Each row is a point. The points of each table are mixes of a few directions, plus a little noise. Count the directions of each table, and those that both share. Where both have some left over, give the other angles between the two spaces (their principal angles), to ten degrees, smallest first.

First:
[[-21  18]
 [-23  19]
 [ 75 -60]
 [-15  13]
 [-15  11]]
Second, 5 rows:
[[-10   8]
 [-57  46]
 [ 23 -18]
 [ 55 -45]
 [-11   9]]
Directions: first 1, second 1, shared 1

First (9 x 6):
[[ -9  16 -14 -41 -10  44]
 [  6  -1   4  24  -7  -4]
 [ 24 -17   6   3  11 -27]
 [ 28 -25  20  33  11 -59]
 [-30  16   3   7 -12  11]
 [-95   9  -3 -24  48 -19]
 [-24  15 -26 -19   6  49]
 [ 91 -10  27  10 -57 -15]
 [  7  -2 -16   9   9  17]]
Second, 8 rows:
[[ 17 -59   7 -31 -16   1]
 [-29  22  10  28 -13  -3]
 [-35  28 -36  29  43  30]
 [ 11  75  39   5 -24 -49]
 [ 31 -22  -3   8  -4   6]
 [ 12  -1  18  -6 -16 -14]
 [-20  27 -28  22  32  20]
 [ 13 -72  -5 -55   1  10]]
Directions: first 4, second 4, shared 3; angles 90

First, 9 rows:
[[  7   7 -13  19 -29  -3  -8   8   4]
 [ 15  37 -13  15 -18 -29 -12 -20  -6]
 [-27 -12  14 -11  30   1  16  -5  25]
 [ 30  -1 -13   3 -18   8 -13  15 -28]
 [-12 -21  -3   6  19   5   8  25  24]
 [ -1 -24   9 -28  67   8  16  18  -5]
 [ 31 -33 -18  -1   7  28  -5  56 -26]
 [-26 -11  12  -8  31  -1  13  -2  26]
 [-18  56  25   2 -90 -16 -14 -95 -13]]
Second (7 x 9):
[[-37  28  10 -18   4  -7 -25  27 -16]
 [ -2   2   0  -1   0   0  -1   1  -1]
 [ 17 -14  -5   9  -2   3  11 -12   8]
 [ 53 -42 -14  27  -6  10  35 -39  25]
 [-51  40  13 -25   5  -9 -33  37 -23]
 [ 62 -47 -16  31  -6  12  41 -45  28]
 [-44  34  11 -22   5  -8 -29  33 -20]]
Directions: first 4, second 1, shared 0; angles 80

First (11 x 14):
[[-76 -44  35 -83  92 -69 -84  28  -4  47   6 -56  30 -83]
 [ 17  10  -8  19 -20  15  19  -7   1 -11  -1  13  -7  18]
 [-22 -13  11 -24  27 -20 -25   8  -1  14   2 -16   8 -24]
 [-12  -7   6 -13  14 -11 -13   4   0   7   0  -9   5 -13]
 [ 27  16 -13  30 -33  25  30 -10   1 -17  -2  20 -10  30]
 [ 14   8  -6  15 -16  12  15  -5   0  -9  -1  10  -5  15]
 [-26 -15  12 -28  31 -23 -28   9  -1  16   2 -18  10 -28]
 [ 66  38 -30  72 -80  60  73 -24   3 -41  -6  48 -25  72]
 [-18 -10   8 -20  22 -17 -20   7  -1  11   2 -14   7 -20]
 [ 70  41 -33  77 -85  64  78 -26   4 -44  -6  52 -28  76]
 [-40 -23  18 -43  48 -36 -44  15  -2  25   4 -29  16 -44]]
Second, 10 rows:
[[-45  10  23 -27   1  37 -95 -61  -2   1  10 -12  39 -40]
 [-13 -13   8   0   5 -31  22  54 -70 -25  60 -12 -50  89]
 [ 14  16  -6  20 -29  31   4 -25   4 -13  -2  15   2  13]
 [ 10 -38  -8 -17  55 -85  64  88   5  30 -14 -19 -26  -9]
 [-11   7   5  -9  -1  20 -36 -34  20   8 -14   0  27 -39]
 [ 18 -25 -12 -15  45 -55  44  44  50  42 -51  -8   8 -65]
 [  2  19   1  17 -34  39 -14 -31 -16 -24  18  12  -2  32]
 [ 22  12 -10  24 -26  19  25  -7   1 -14  -1  16  -9  25]
 [ 45  16 -21  46 -43  19  67  11  -9 -27   4  27 -32  64]
 [-43  -5  21 -39  26   7 -81 -39  17  22  -9 -19  43 -70]]
Directions: first 1, second 3, shared 1

First, 11 rows:
[[ 25 -11  15  18  10   1  -7 -34   3  37  -8 -33   2   6  28  -3 -12 -26
    3 -39]
 [  6 -21   8  23  -7   0  11  -2   7 -19   7   7 -26  -5  -1 -31  -4 -20
  -20 -21]
 [ 38 -14  26  26  17   0 -13 -56   6  64 -15 -56   9   9  46  -2 -16 -41
    6 -62]
 [ -8 -31   3  26 -20  -2  26  27  13 -65  18  39 -50 -14 -23 -54   1 -18
  -37  -8]
 [ -9 -16  -1  12 -14  -1  16  24   5 -47  13  30 -30 -10 -20 -33   4  -4
  -23   3]
 [-50  15 -31 -30 -25  -3  20  77  -4 -95  22  78 -19 -16 -62  -6  22  50
  -14  79]
 [-13  38 -14 -39   8   1 -17   3 -14  29  -9  -7  42  10  -3  55   8  39
   34  43]
 [ -8  21  -8 -21   5   0  -8   6  -7  11  -3   0  22   4  -4  26   5  21
   15  21]
 [ 12  -9   8  11   2  -1  -1 -14   3   9  -2 -12  -5   1  12 -10  -5 -17
   -4 -20]
 [-18  32 -16 -36   3   2 -12  16 -13   8  -3   7  30   6 -12  41  10  37
   24  45]
 [ 29   1  17  10  18   1 -18 -46  -2  65 -15 -49  23  12  39  18 -12 -22
   16 -39]]
Second:
[[-41  31  -9 -54 -13 -23  -2   2  14 -76  23  59  30 -63 -94 -17  24  11
  -19  50]
 [-39  11   5  -3   8 -49   7  24  65 -60 -34 -22 -33   5 -15 -21  45  69
   -1   7]
 [  2  -4   2   8   3  -2   2   3   5   5  -8 -12 -10  11  14   0   2   7
    3  -7]
 [ 30 -36 -10  44  -9  45  15  29 -44  38  10   4 -34  46  59   9 -34 -25
    3 -15]
 [ 19   1   2  -6  -1  20  -9 -25 -28  36  15   4  27  -9   3  12 -21 -36
    2  -6]
 [ 12  21  20 -18  21 -19 -25 -61  18  45 -18 -46  43 -15   3  13   4 -10
   15 -27]
 [-17   1 -12 -11 -14   3  10  26  -6 -43  17  41  -7 -15 -32 -11   5   5
  -13  29]
 [ 21 -29 -19  23 -23  54  17  36 -62  11  37  48 -18  17  19   5 -39 -40
   -9  13]
 [ -8  19  12 -18  14 -28 -13 -30  29   2 -17 -26  21 -16 -14   0  18  13
    5  -8]
 [ 10 -19  -7  24  -6  20  12  25 -17   7   4   6 -26  25  28   1 -13  -4
   -1  -3]
 [ 10   5  16   8  20 -19 -13 -31  26  36 -30 -56   5  14  31   7   8  11
   15 -33]]
Directions: first 2, second 3, shared 1; angles 70

First (10 x 32):
[[ -1  -4   3  -9 -13 -17 -15  -4 -13  -4 -11  -7   9  -5   5   6  -2   8
   -4 -15   2  -6   1   0   6   1  -7  -8   5  -7  -2 -20]
 [-13  39 -15  -7  33  31  84 -20   5  56  65  12 -11  42   4 -17   3   9
   -1 -11 -18  43   9  -8 -32   8   7  58   8  21   0   0]
 [ 37  43   0  -5  14  31  71 -32  41  39  31 -17  13  49 -11 -15  16  11
   -7   7  -2   9   0 -22 -44  -9  22  35  -6   5   8   9]
 [-48   0 -19  23  32  30  -1  22  19  14  -6  16 -37 -38  -9 -30 -10 -36
    4  52   0  12 -23  12  -2 -14  -3  -7  -8  23   4  33]
 [-39   9 -14   2   6   2 -11   2   8  22 -27 -10 -11 -36  -1 -27 -11 -16
  -11  24   8  -2 -25   3  -7 -18 -10 -14   2   9   2 -14]
 [ 51 -13  29 -15 -36 -22 -22 -19  -5 -15   2 -18  28  32  -1  28  12  25
    3 -34  -2 -15  12 -14   7  10  -5 -10  -5 -19  -6 -13]
 [ -4   4 -20  10  10  -7  -4  21  -2 -37 -40   3   6 -32   3  -2  -6  -9
   -8  16  19 -24   3  12   3  -9  21  -8   7 -10  12   1]
 [ 28 -19  13  -4 -18 -20 -19   5 -20 -36   0   4  15  13   6  29   5  15
    7 -27  -1 -11  20   2  18  15   3  -5   1 -16  -3  -2]
 [-25 -41   8  10 -10 -14 -63  25 -19 -26 -18  13 -18 -35   1   9  -8 -16
   11   8  -3  -4  -7  14  34   6 -21 -34  -6   1  -7  10]
 [ 13 -18  14  -6 -17 -15 -22  -1 -16 -14   4   1   6   9   3  18   3  10
    6 -21  -5  -2   9  -1  14  11  -9  -8  -1  -7  -6  -6]]
Second, 9 rows:
[[-76 -12 -11  19  44  54 -34   6  -5 -16 -94  21 -25 -58  11 -38   1 -28
    3  22 -38   8 -14  21  -4 -73   3 -27  30  20 -20 -28]
 [ -3  -1   0   0   2   2  -1   1   0  -1  -4   1   0  -2   0  -1   0  -1
    0   0  -1   1  -1   1   0  -2   0   0   1   1  -1  -1]
 [-26  -4  -4   6  15  19 -12   2  -1  -4 -33   8  -9 -21   4 -13   1 -10
    1   8 -14   3  -4   8  -1 -25   0 -10  11   8  -8  -9]
 [ 75  13  11 -19 -43 -53  34  -6   4  14  95 -21  24  58 -11  37   0  29
   -2 -22  38  -8  14 -19   3  72  -3  26 -31 -21  21  27]
 [-15  -3  -2   3   8  11  -6   1  -1  -4 -19   4  -5 -11   2  -7   0  -5
    1   4  -6   1  -3   4  -1 -14   0  -5   6   3  -4  -5]
 [  7   2   1  -3  -4  -6   3  -1   1   1   9  -2   2   5  -1   4   0   3
   -1  -2   4  -1   1  -2   1   6  -1   3  -3  -2   3   2]
 [ 27   5   3  -7 -15 -19  12  -2   2   5  33  -7   9  21  -4  13  -1   9
   -1  -8  14  -2   4  -7   1  26  -2  10 -11  -8   7   9]
 [ 46   7   6 -12 -27 -33  22  -4   3  10  58 -13  16  36  -6  23   0  18
   -1 -14  23  -4   8 -13   2  44  -2  16 -19 -12  13  17]
 [-35  -6  -6   9  20  25 -17   2  -2  -6 -45   9 -12 -27   6 -17   1 -13
    1  10 -18   3  -7   9  -2 -34   1 -12  14   9 -10 -13]]
Directions: first 5, second 1, shared 0; angles 40

First (8 x 32):
[[-19  -2  28 -24   0  11 -18  29   5  -6 -27 -24  -2 -15 -14   1  -2 -33
   -7  33 -32  -5   4  -9  25   8  -8 -17  14   2 -22 -45]
 [ -2   2   4   0   1  -3  -6   2  -1   1  -3  -3   1  -4   1  -1  -1  -4
   -4   2  -4   1  -1  -3   3   0  -2  -4  -1   1  -1  -5]
 [ -5 -17  -8  14 -17  31  26   0  23 -13   4 -17 -25  -2  -6  17   2   4
   26  30  -7  -9   2 -16 -47  15   3   5   4  -3 -20  -8]
 [ -9  36  27  -2  34 -32 -62  12  -5   5 -14 -25   8 -46  12  -9 -20 -34
  -55  15 -28   8  -6 -40  34  -7 -29 -38 -15   8   4 -53]
 [ -4 -16  -7  12 -17  28  26   2  21 -12   4 -15 -23   0  -6  16   2   5
   25  27  -5  -9   3 -13 -42  14   4   6   5  -3 -18  -5]
 [  6  -5 -17  17  -6   5  18 -12   7  -2  15   4 -10   4   4   8   1  16
   12  -3  11  -3  -1  -6 -31   3   5   9  -6  -1   2  17]
 [  5   5  -4   3   4  -8  -3  -5  -4   4   6   6   5   1   4  -3   0   5
   -5 -12   8   3   0   3   4  -4   0   2  -4   0   8   8]
 [ 25  -4 -23 -22   0 -34  17 -26 -45  25  14  72  46  62   4 -29  22  39
    6 -95  57  14   1  85  56 -27  29  35   5  -4  45  92]]
Second, 10 rows:
[[ -1  19 -14  23  13   3 -19 -27 -32  44  37 -11 -11 -53  51  -1   6  13
   15 -49  23  10  -5 -12 -66  -4 -48  14 -27   2   6  -6]
 [ -7  26   0   6  21  -7 -25 -10 -24  35  19  -7  -7 -38  28  -2   0   0
    6 -37   5  12  -8 -11 -29   4 -36  -3 -18   7   0 -14]
 [ -3   8   5  -6   9  -6  -9   4  -3   5  -3   0  -1  -3  -1  -1  -1  -5
   -2  -5  -6   4  -3  -2   7   4  -4  -7  -1   3  -2  -5]
 [-11  20  26 -27  22 -20 -19  26   6  -4 -26   6   4  11 -33  -3  -7 -24
  -13  11 -29   7  -6   0  57  14   9 -32   8  12 -12 -15]
 [-13  37  15 -11  34 -20 -37   6 -19  31   2  -3  -5 -31  10  -3  -4 -14
   -3 -30 -13  16 -11 -10   6  13 -31 -24 -13  12  -9 -23]
 [-13  32  18 -17  30 -20 -32  12 -12  19  -7   1   0 -17  -3  -4  -6 -18
   -6 -16 -18  13 -10  -7  24  14 -18 -27  -6  13 -10 -20]
 [ 10 -27 -16  15 -25  16  25 -10   8 -14   7  -2   0  13   6   3   5  16
    6  13  15 -10   8   6 -20 -11  13  21   5  -9   9  16]
 [ 25 -69 -33  26 -64  38  69 -16  32 -51   2   3   4  50  -7   8   9  31
    9  49  30 -29  20  18 -25 -27  51  49  19 -25  18  43]
 [ -4   5  13 -15   7  -7  -5  16   8  -9 -17   5   4  11 -21  -2  -5 -12
   -7  12 -16   0  -1   2  34   7  11 -15   7   4  -5  -5]
 [ 15 -53 -14   5 -45  23  52   3  34 -53 -17   7   7  57 -30   5   3  13
   -2  53   7 -24  15  17  16 -14  54  23  26 -16   9  30]]
Directions: first 3, second 2, shared 0; angles 30, 50

First, 10 rows:
[[ 18   5   2  36 -24  27 -38  11 -30  38 -46   3  -4  17   0  -1 -15  21
  -32  43  51  18   7  -2  15  12 -46   6 -19 -25 -38 -19]
 [-24  20   4  -2 -16 -49  46 -12  61  12 -45  10  55 -30  -3  10  16 -17
  -19  29 -25 -39  45 -16 -53 -49  -6 -20   4 -29 -21  -4]
 [-42  14  -4 -47  32 -58  68  -2  53 -40  52  -6  20 -15  14  -3  26 -14
   57 -77 -81 -20  -2   9 -23 -33  76 -11  34  22  54  21]
 [  4 -37   6 -32   0 -19  35 -50  56 -35   0  22  31 -72 -40  22  14 -74
  -29  51 -23 -73  22 -27 -55 -28 -16 -21  -8   6  -5  21]
 [ 16 -57   3 -44   8  -4  23 -61  46 -57  23  25  14 -80 -50  25  13 -90
  -30  53 -21 -81   4 -28 -50 -11 -14 -18 -12  23   5  29]
 [-14  38  -6  20   9   4 -16  51 -43  26  17 -26 -28  68  43 -25  -8  70
   46 -72   3  71 -22  29  49  18  35  17  17   4  22 -15]
 [  1  10  -7   7  18  26 -29  32 -54   4  39 -20 -44  53  27 -19 -12  46
   40 -63   8  58 -37  27  55  37  30  21  11  19  30  -4]
 [ 25   4   0  43 -17  53 -62  23 -65  39 -29  -6 -33  42   7  -7 -23  41
  -19  20  64  49 -13   9  42  41 -41  20 -19 -12 -28 -21]
 [ 40 -24  -1  23  -1  72 -71  10 -74   8  11  -2 -52  29  -9  -5 -24  19
  -14  16  60  40 -35   8  52  55 -33  23 -21  14  -9  -8]
 [-27  25   3  -4  -7 -48  42   1  50  11 -25   2  42 -12  10   3  14  -2
    4  -2 -32 -21  33  -6 -36 -44  12 -16  11 -22  -6  -2]]
Second:
[[ 16 -38   2 -28  21   6  -4 -24   0 -43  51   8 -23 -22 -16   1  -2 -42
   13  -8  -4 -24 -23  -8   5  17   7   3  -4  38  24  14]
 [ -2  31  -6  35 -15  25 -17  28 -27  43 -46  -9   3  32  16   1  -7  49
  -19   9  18  40   6  17  13   5 -16   5  -4 -32 -25 -14]
 [  8  -6  17   8   5 -36 -48  31 -35   6  54 -18 -47  66  37 -49 -23  26
   74 -76  59  39 -25 -11  77  21   8  31   6  43  18 -32]
 [-10   6  28   1   1 -83 -23  34   0  11  52 -18 -23  66  50 -58 -15  20
   93 -90  50  22  -2 -24  64  -8  17  23  15  42  17 -39]
 [-13  36   2  30 -18 -14  -3  29  -6  42 -38  -9  16  34  24 -10  -4  45
    0  -6  15  26  17   7   9 -14  -7   2   4 -28 -20 -21]
 [  4 -19  -3 -22   9   0  18 -25  20 -28  14   8   6 -34 -21  14   9 -35
  -10  14 -24 -30  -2  -7 -24  -4   6  -9   0  10  11  19]
 [  3  37  -2  49 -18  23 -41  47 -54  57 -37 -19 -16  66  35 -16 -19  73
    4 -14  46  67  -3  19  43  18 -18  18  -3 -26 -25 -30]
 [-18 -21  -5 -47   9 -28  76 -55  85 -47  -5  26  57 -91 -44  37  33 -79
  -34  48 -78 -87  29 -17 -87 -46  14 -35   4  -7   9  40]
 [  0  13 -12  13  -9  34  10  -4  -5  16 -40   4  16 -16 -12  24   5  11
  -41  39 -17   3   8  14 -25  -1 -10  -8  -3 -31 -16  11]
 [ 16 -40 -21 -35  15  70  36 -60  21 -52  -8  27  18 -95 -69  59  23 -66
  -79  85 -67 -60  -8  11 -73   7  -5 -28 -14  -9   6  57]]
Directions: first 3, second 3, shared 2; angles 50
